Each row is a point. The last column is the point's height on a tilted bowl or saddle (a function of degree 2), plus a little noise. Along how many of its main directions does it bend up, bend down or stay straight?

Points:
+0.00,-0.20,+0.47,-0.26
-0.39,-0.08,-0.14,-0.09
+0.53,+0.44,+0.14,+0.36
-0.22,+0.39,-0.33,+0.23
+0.33,+0.12,-0.04,+0.17
-0.03,+0.27,-0.26,+0.21
-0.02,-0.10,+0.02,-0.06
+0.15,+0.20,-0.41,+0.43
+0.04,+0.15,+0.04,+0.00
+0.06,-0.17,-0.66,+0.71
+0.27,-0.11,+0.36,-0.16
-0.13,+0.27,+0.02,+0.00
+0.16,-0.03,-0.35,+0.35
+0.09,-0.47,+0.26,-0.06
+0.39,+0.29,+0.50,+0.00
+0.43,-0.28,-0.06,+0.27
Directions: 2 up, 0 down, 1 straight

Points (27 x 5):
-0.62,-0.30,+0.08,-0.05,-0.57
+0.18,-0.49,-0.10,+0.26,-0.07
+0.07,-0.35,-0.17,-0.68,-0.08
-0.14,-0.03,-0.12,+0.41,-0.05
+0.16,-0.44,-0.36,-0.10,-0.09
-0.08,+0.16,+0.42,+0.01,-0.15
+0.23,-0.32,+0.09,-0.14,-0.03
+0.21,+0.10,-0.32,-0.03,-0.15
+0.01,-0.12,+0.34,-0.12,-0.15
-0.43,+0.00,-0.65,-0.29,-0.65
-0.10,-0.20,+0.21,+0.06,-0.11
-0.07,-0.23,-0.30,-0.20,-0.18
+0.04,-0.27,-0.41,+0.37,-0.18
+0.15,-0.33,+0.06,+0.16,+0.00
-0.36,-0.10,-0.41,-0.08,-0.42
-0.27,-0.10,+0.02,+0.01,-0.21
-0.70,+0.52,+0.17,+0.12,-0.60
-0.34,+0.13,+0.34,-0.18,-0.40
+0.26,-0.04,-0.13,-0.35,-0.10
-0.37,+0.18,-0.29,-0.36,-0.53
-0.18,-0.34,-0.41,+0.01,-0.28
+0.31,+0.00,+0.25,+0.29,+0.11
-0.47,-0.06,+0.28,+0.38,-0.16
+0.36,+0.05,-0.08,+0.09,-0.01
-0.10,+0.24,+0.30,+0.13,-0.07
+0.09,-0.21,+0.49,-0.09,-0.17
+0.29,-0.59,+0.21,+0.03,-0.11
Directions: 1 up, 3 down, 0 straight

Points:
+0.32,-0.08,-0.58,+0.35,-0.06,+0.22,-0.05,+0.08,+0.23
-0.17,+0.39,-0.19,-0.16,-0.10,-0.18,+0.49,+0.32,+0.05
+0.15,+0.00,-0.07,-0.17,-0.11,+0.05,-0.32,-0.37,-0.25
+0.40,+0.10,-0.12,+0.45,+0.21,-0.09,+0.45,-0.09,+0.24
+0.06,-0.02,-0.17,+0.04,-0.40,+0.14,-0.04,+0.02,-0.01
-0.03,+0.02,-0.55,-0.54,-0.27,+0.20,-0.34,-0.27,+0.08
+0.42,-0.16,+0.21,-0.19,-0.07,+0.10,-0.32,-0.16,-0.06
-0.34,-0.09,+0.32,+0.24,-0.09,+0.13,-0.48,+0.00,+0.01
+0.24,+0.40,+0.00,-0.03,-0.31,+0.03,-0.19,+0.27,+0.00
-0.13,+0.40,+0.12,-0.44,+0.34,-0.01,+0.18,-0.32,-0.04
+0.13,+0.04,-0.16,-0.24,-0.39,-0.03,+0.06,+0.58,+0.45
+0.11,+0.18,-0.65,+0.09,-0.25,-0.30,-0.53,+0.65,+0.51
-0.06,+0.28,+0.56,-0.28,+0.15,-0.10,-0.31,+0.18,-0.17
-0.09,+0.16,-0.20,+0.23,+0.30,-0.21,-0.01,+0.02,-0.10
+0.08,+0.20,-0.47,-0.05,+0.07,-0.28,+0.06,-0.39,-0.23
-0.08,-0.64,+0.12,-0.12,-0.27,+0.07,+0.14,+0.16,+0.55
-0.02,-0.43,+0.31,+0.07,+0.15,+0.24,+0.42,-0.01,+0.70
-0.39,+0.31,+0.05,+0.00,+0.61,+0.05,-0.45,+0.01,-0.15
-0.30,+0.03,+0.15,+0.08,+0.23,+0.16,-0.20,+0.19,+0.11
+0.13,+0.22,-0.12,+0.07,-0.18,+0.23,+0.16,-0.72,-0.23
+0.11,-0.02,-0.02,+0.15,-0.44,+0.55,+0.34,+0.16,+0.09
+0.20,+0.23,+0.17,-0.32,+0.25,+0.07,+0.02,-0.66,-0.18
+0.25,-0.60,+0.20,+0.06,+0.00,+0.17,-0.05,-0.39,+0.22
-0.44,-0.34,-0.13,-0.28,+0.11,-0.26,-0.31,+0.00,-0.22
-0.74,+0.01,-0.30,+0.34,-0.06,+0.14,-0.04,+0.18,+0.33
-0.52,-0.26,+0.57,+0.33,-0.40,+0.62,+0.34,+0.20,+0.89
+0.05,-0.37,-0.09,+0.02,-0.48,+0.24,-0.30,-0.30,-0.03
-0.02,-0.21,+0.04,+0.08,+0.07,-0.03,-0.47,-0.21,-0.23
-0.18,+0.26,-0.12,+0.44,+0.19,+0.39,+0.37,+0.03,+0.11
+0.14,+0.22,-0.18,-0.27,-0.13,+0.34,+0.21,-0.34,-0.09
-0.55,+0.12,-0.32,+0.04,+0.25,-0.12,+0.29,-0.20,+0.10
-0.56,+0.42,+0.44,-0.06,-0.07,-0.02,-0.04,+0.20,+0.05
+0.00,+0.02,-0.31,-0.31,+0.45,-0.34,-0.08,-0.07,-0.28
-0.05,-0.04,-0.09,+0.32,+0.22,-0.07,+0.47,+0.08,+0.26
-0.15,-0.27,-0.29,+0.02,+0.35,-0.17,-0.30,-0.02,-0.21
+0.04,-0.15,+0.37,-0.06,-0.10,+0.08,+0.12,-0.12,+0.11
-0.40,-0.34,-0.04,+0.33,-0.56,+0.18,-0.22,-0.42,+0.24
-0.22,-0.20,+0.24,+0.36,-0.06,+0.27,-0.10,-0.06,+0.26
+0.08,+0.01,+0.02,+0.24,-0.02,-0.37,+0.12,-0.17,-0.09
+0.04,-0.19,-0.23,-0.36,-0.39,-0.40,-0.12,+0.00,-0.13
+0.25,-0.43,+0.39,-0.60,-0.15,+0.19,-0.13,-0.30,-0.02
-0.82,+0.35,-0.09,-0.24,+0.07,-0.06,+0.50,-0.21,+0.38
-0.01,-0.37,-0.19,-0.32,+0.32,+0.04,+0.09,+0.18,+0.28
-0.18,+0.18,-0.57,+0.13,+0.31,-0.06,+0.25,-0.12,+0.00
+0.20,+0.03,-0.46,-0.06,+0.26,+0.11,+0.08,+0.25,+0.30
+0.25,+0.27,+0.37,+0.06,-0.02,-0.25,-0.09,+0.20,-0.03
-0.20,-0.17,-0.24,-0.03,-0.49,-0.66,-0.15,-0.22,-0.10
+0.05,+0.38,-0.11,-0.12,+0.12,+0.09,+0.00,-0.14,-0.11
+0.08,+0.01,-0.40,+0.08,-0.32,-0.13,-0.33,-0.14,-0.10
-0.04,+0.19,-0.01,+0.31,-0.23,+0.03,-0.06,-0.81,-0.14
-0.44,+0.61,-0.24,-0.01,+0.04,-0.28,+0.52,+0.07,-0.10
-0.01,-0.02,-0.26,+0.32,-0.36,-0.02,-0.46,-0.20,-0.04
-0.05,-0.12,-0.17,-0.05,-0.38,+0.02,+0.17,-0.23,-0.07
-0.18,-0.14,-0.42,-0.14,+0.06,+0.08,+0.46,+0.15,+0.29
+0.04,+0.15,+0.05,-0.42,-0.41,+0.16,+0.33,+0.07,+0.03
-0.01,-0.04,+0.16,-0.50,-0.13,-0.44,-0.20,-0.24,-0.50
-0.03,-0.03,-0.08,-0.09,+0.34,+0.26,+0.15,+0.24,+0.39
+0.17,-0.24,-0.67,-0.26,-0.16,+0.05,+0.38,-0.29,+0.00
+0.10,-0.07,-0.07,-0.26,+0.22,-0.30,-0.32,+0.10,-0.26
-0.04,-0.10,-0.11,+0.93,-0.20,-0.04,+0.07,-0.22,+0.47
+0.35,+0.39,-0.12,+0.13,-0.21,-0.55,-0.26,+0.29,+0.05
-0.06,-0.38,+0.38,-0.29,-0.07,+0.46,-0.12,-0.08,+0.32
-0.43,+0.27,+0.14,-0.04,-0.11,+0.24,-0.13,-0.06,-0.02
-0.03,+0.12,+0.11,+0.00,-0.66,+0.39,-0.69,+0.10,-0.04
-0.28,-0.63,+0.33,+0.16,+0.13,-0.27,+0.65,-0.19,+0.83
-0.22,+0.27,-0.79,-0.46,-0.08,+0.42,+0.45,+0.06,+0.38
-0.23,+0.29,-0.63,-0.10,-0.26,+0.22,-0.30,+0.00,+0.10
Directions: 4 up, 1 down, 3 straight

Points (74 x 9):
-0.18,+0.35,-0.04,+0.11,+0.41,-0.32,-0.11,+0.17,-0.22
-0.13,-0.43,+0.48,+0.10,+0.38,-0.13,-0.05,+0.34,+0.36
+0.14,-0.14,+0.47,-0.71,+0.49,-0.70,+0.18,+0.32,+0.47
-0.33,-0.54,+0.29,+0.08,-0.53,-0.16,+0.13,+0.07,+0.26
-0.19,-0.40,+0.25,+0.00,+0.40,+0.25,+0.20,-0.40,+0.32
-0.17,-0.42,+0.07,-0.90,-0.10,-0.35,-0.72,+0.07,+0.21
+0.11,-0.33,+0.27,+0.32,-0.10,+0.37,+0.46,-0.02,-0.07
-0.14,-0.59,+0.19,-0.25,-0.33,-0.17,+0.31,+0.23,+0.12
+0.44,+0.12,+0.03,+0.13,+0.21,-0.09,+0.41,+0.61,-0.50
-0.57,-0.31,-0.15,+0.04,-0.14,+0.19,-0.11,-0.28,+0.39
+0.00,+0.19,+0.14,-0.38,+0.04,-0.14,-0.15,+0.26,+0.06
+0.35,+0.06,+0.11,-0.36,+0.07,-0.10,+0.41,+0.24,-0.28
+0.22,+0.26,+0.24,+0.00,+0.11,-0.10,+0.06,-0.25,+0.13
-0.18,+0.31,-0.43,-0.60,-0.21,-0.30,-0.31,+0.15,-0.02
-0.05,+0.48,+0.16,+0.81,+0.23,-0.19,+0.27,-0.20,-0.16
-0.39,+0.57,+0.29,+0.30,-0.09,+0.01,+0.35,-0.10,-0.06
+0.56,+0.00,+0.13,+0.37,+0.63,+0.27,-0.05,+0.12,-0.33
+0.25,+0.54,-0.05,-0.08,+0.40,-0.05,+0.11,+0.04,-0.14
-0.39,+0.01,+0.17,-0.35,+0.17,-0.10,-0.19,+0.30,+0.13
-0.28,+0.06,-0.25,+0.15,+0.27,+0.21,+0.35,-0.22,+0.06
+0.42,+0.00,+0.20,-0.24,-0.16,+0.25,-0.03,+0.10,-0.20
-0.20,-0.14,+0.32,-0.09,+0.19,-0.16,-0.02,-0.24,+0.33
+0.26,+0.51,-0.07,+0.10,-0.07,-0.07,+0.20,-0.02,-0.02
-0.01,-0.46,+0.02,-0.20,+0.08,+0.14,+0.03,-0.25,+0.21
+0.03,+0.20,+0.19,+0.11,+0.22,-0.08,-0.22,-0.27,+0.16
+0.53,+0.03,+0.02,+0.00,+0.14,+0.23,+0.33,-0.49,-0.03
-0.11,-0.54,+0.43,-0.05,-0.21,+0.40,+0.42,+0.02,-0.07
-0.07,+0.12,-0.07,-0.28,-0.39,-0.20,-0.46,-0.08,+0.17
+0.40,-0.32,-0.50,+0.08,-0.29,+0.07,+0.24,-0.26,-0.33
+0.09,+0.24,-0.18,+0.01,-0.25,-0.19,+0.13,+0.36,-0.16
-0.01,+0.49,+0.03,-0.43,+0.15,+0.39,+0.02,+0.00,+0.14
+0.29,+0.04,-0.22,-0.43,-0.25,-0.05,-0.23,+0.55,-0.35
-0.15,+0.18,+0.33,-0.32,+0.34,+0.05,+0.20,+0.19,-0.06
-0.03,-0.09,+0.22,+0.10,+0.04,+0.03,+0.17,+0.05,+0.15
+0.04,-0.21,+0.20,+0.20,+0.00,-0.06,-0.23,-0.08,+0.27
-0.40,-0.20,-0.06,+0.00,-0.13,-0.15,-0.06,+0.38,+0.06
+0.05,+0.27,-0.20,-0.27,-0.76,+0.19,+0.61,-0.21,-0.20
+0.15,+0.26,-0.16,-0.09,+0.15,-0.08,-0.21,+0.10,-0.04
+0.16,-0.11,+0.45,-0.10,-0.24,-0.48,+0.37,+0.03,+0.09
+0.20,-0.09,+0.01,-0.12,-0.16,+0.05,-0.28,+0.15,+0.03
-0.09,+0.48,-0.09,+0.47,-0.29,-0.21,+0.21,-0.51,-0.02
+0.51,-0.50,+0.16,+0.39,-0.07,+0.10,+0.81,-0.09,-0.36
+0.00,-0.06,+0.15,-0.37,+0.44,-0.26,+0.10,-0.13,+0.15
-0.19,-0.06,+0.26,+0.10,+0.65,+0.14,+0.16,+0.74,-0.51
-0.04,+0.37,-0.07,+0.13,-0.67,+0.54,+0.15,-0.16,+0.51
+0.23,-0.04,+0.24,+0.23,-0.08,-0.32,+0.34,+0.01,+0.07
+0.20,+0.31,+0.03,+0.24,-0.34,+0.20,+0.19,+0.71,-0.42
-0.40,-0.01,-0.27,-0.07,-0.67,+0.46,+0.08,+0.11,+0.31
-0.30,-0.22,-0.04,+0.26,-0.06,-0.44,+0.27,+0.06,+0.04
+0.20,-0.12,+0.01,-0.14,-0.38,+0.16,+0.02,-0.10,+0.03
+0.21,+0.13,-0.13,-0.25,+0.07,-0.21,-0.11,+0.23,-0.08
-0.29,+0.18,+0.09,-0.08,+0.34,+0.18,+0.23,+0.05,+0.00
-0.29,+0.12,-0.23,+0.02,-0.36,+0.16,+0.10,-0.27,+0.37
-0.32,+0.01,+0.17,-0.33,-0.14,-0.03,+0.35,-0.37,+0.24
+0.49,+0.13,+0.20,+0.18,-0.44,+0.22,+0.32,+0.54,-0.66
+0.03,+0.17,+0.07,-0.20,+0.03,-0.27,+0.35,-0.13,+0.05
-0.77,-0.34,+0.20,+0.25,-0.02,-0.01,-0.20,-0.02,+0.30
+0.06,+0.04,-0.09,-0.07,+0.20,+0.06,+0.04,+0.13,-0.04
+0.41,+0.20,+0.20,-0.68,+0.36,+0.41,+0.15,+0.66,-1.07
+0.04,+0.03,+0.35,+0.23,+0.25,-0.37,+0.23,-0.45,+0.19
-0.16,+0.14,-0.48,+0.35,-0.25,+0.42,-0.27,-0.07,+0.33
-0.21,+0.18,+0.11,-0.40,+0.20,+0.16,-0.54,+0.03,+0.16
-0.21,-0.13,-0.56,-0.17,+0.00,+0.03,+0.41,+0.35,-0.47
-0.30,-0.15,+0.07,+0.09,+0.23,+0.02,-0.10,+0.21,+0.09
+0.20,-0.20,-0.12,-0.17,+0.30,-0.03,+0.02,+0.12,-0.12
-0.18,+0.11,-0.28,+0.34,+0.06,-0.18,+0.08,-0.01,-0.11
-0.32,-0.01,-0.37,-0.06,-0.45,+0.15,-0.13,-0.05,+0.27
+0.57,-0.27,-0.31,-0.26,+0.41,-0.17,-0.11,+0.05,-0.43
+0.19,-0.07,+0.04,-0.11,-0.34,+0.04,+0.10,+0.36,-0.19
+0.32,-0.23,-0.25,+0.20,+0.68,-0.25,-0.08,+0.35,-0.44
+0.06,-0.16,+0.14,-0.18,+0.37,-0.30,+0.23,+0.37,+0.05
-0.22,-0.09,+0.54,+0.17,+0.08,+0.36,+0.45,+0.20,-0.11
-0.72,+0.42,-0.37,-0.14,-0.20,-0.22,-0.09,-0.12,-0.03
+0.31,+0.44,-0.12,-0.10,+0.28,+0.21,+0.06,-0.14,+0.01
Directions: 1 up, 4 down, 3 straight
